Rows are points. To make a cloud, some directions were put in groups of two or more. Within a group, all points are equally far from the middle, so they leave a hole (a ring in 2 directions, a hollow ball in 3). The other directions are filled evenly. Then the cloud was stretched, turned, moved and blurred a little. Count the holes, and give their numbers of directions, smallest first.

Cloud:
[[-70 -12   4]
 [ 23 -15 -50]
 [-24  21   5]
 [  1  -8 -86]
 [ 34 -14  16]
 [-46  35 -23]
 [ 15 -52 -40]
 [ 54  20 -39]
 [ 46  -5 -54]
 [ 37 -16 -55]
 [ -4  34 -40]
 [  5  22 -34]
 [ -3  11  16]
 [ 39 -24  12]
 [  1  13 -75]
 [ 22 -52  -6]
 [ 12 -14 -55]
 [-48 -11   6]
 [ -4 -20 -36]
 [ 16 -29 -21]]
Holes: 0

Cloud (32 x 4):
[[ 36 -27 -25 -67]
 [ -6 -38  11 -16]
 [ 21  18 -13 -74]
 [  5 -26  -6 -88]
 [-22  -4 -59 -19]
 [-15 -11 -62 -17]
 [  2 -20  24 -23]
 [-17   2  -6  21]
 [ 51  -7  13 -22]
 [ 53 -36  -2 -32]
 [-40 -28 -34 -40]
 [ 28 -27  23 -33]
 [  4 -55   4 -54]
 [-41 -21 -22 -57]
 [  5  41 -42 -16]
 [ 15  10  30 -42]
 [  9  19  29 -50]
 [-40  30 -12 -10]
 [ 44 -31 -32 -46]
 [-11  19  26 -51]
 [-49  12 -24 -42]
 [  9  20  28 -52]
 [-30 -43 -17 -51]
 [ 22  29 -33 -49]
 [  3 -14 -63 -14]
 [-32 -38 -16 -62]
 [ 23  12 -31  38]
 [ 24   9 -32  38]
 [ -1   8  31 -36]
 [ 52 -22   9 -25]
 [-47  -1 -33 -40]
 [ 32 -38 -14 -70]]
Holes: 2 (2, 2)

Cloud (55 x 6):
[[ 50  33 -45 -21  43  -4]
 [ -9  79  22 -12  44  64]
 [ -1 -31 -38  -9  24  25]
 [ 44  25  40 -23 -16  20]
 [ 87  49  28 -14  21  27]
 [-21  12  14  20 -11  75]
 [ 56  26  18  22  63  29]
 [ 58   4 -38 -33  43   4]
 [ 57  22 -29 -59 -27  -3]
 [ 11  14  25  27  63  23]
 [  5  12  80 -34  32  31]
 [  8  -9 -23   3  44  28]
 [ 20  21 -24 -56 -33  36]
 [-47 -20  -8   9  10 -11]
 [ 75  25 -13 -13  46 -14]
 [-11   1  26 -62 -15  31]
 [-16 -30  18  -6 -23  -9]
 [ 62 -16 -18  21 -17   4]
 [ 29  -7   1 -54  38 -24]
 [ 11  63 -42 -17  45  -2]
 [ 18  22 -10 -65 -13  33]
 [ 16 -14  25  21  -6  82]
 [  5  37  19  -9 -28  46]
 [  5  28   4 -56   5 -13]
 [ 55   8  17  10 -34   3]
 [ 31 -11   1 -17 -36  46]
 [  5   9  14  42  44  20]
 [-38 -43  26 -44 -33  -9]
 [-39  19 -40 -43  50  -1]
 [  3  49 -43 -51  30  21]
 [-19 -30  22  11  -6   8]
 [  6 -24   6  -6  53 -11]
 [ 25  25  -5 -58  15  19]
 [ 52   8 -13  40  36 -32]
 [-56   4 -25   6 -12  -2]
 [ 63 -13 -14  24 -13  29]
 [-11  12   0 -77   2  49]
 [ 44 -14 -13   0  49  46]
 [ 41  18  -9 -32 -37  36]
 [ 23  44 -62   5  45 -14]
 [ 39   9 -10 -67   3 -21]
 [ 74 -16 -49 -24  39 -40]
 [  9 -27  24 -27  58 -22]
 [-12  24 -38 -43 -44 -24]
 [  8  -8  48 -24 -27  -7]
 [-88  12  54  28  -4   2]
 [-36  20  59 -10 -19  -8]
 [ 13  36 -21  42  41  62]
 [-39  54  25 -39  31  42]
 [-23   0  30  41  44   9]
 [ 59  12  17 -45  22 -13]
 [-37  34  -6 -21  58  -7]
 [ 13  20   2 -16 -33  69]
 [ 37 -45 -37  -3   9 -18]
 [-25  62  26 -14 -13 -28]]
Holes: 1 (2)
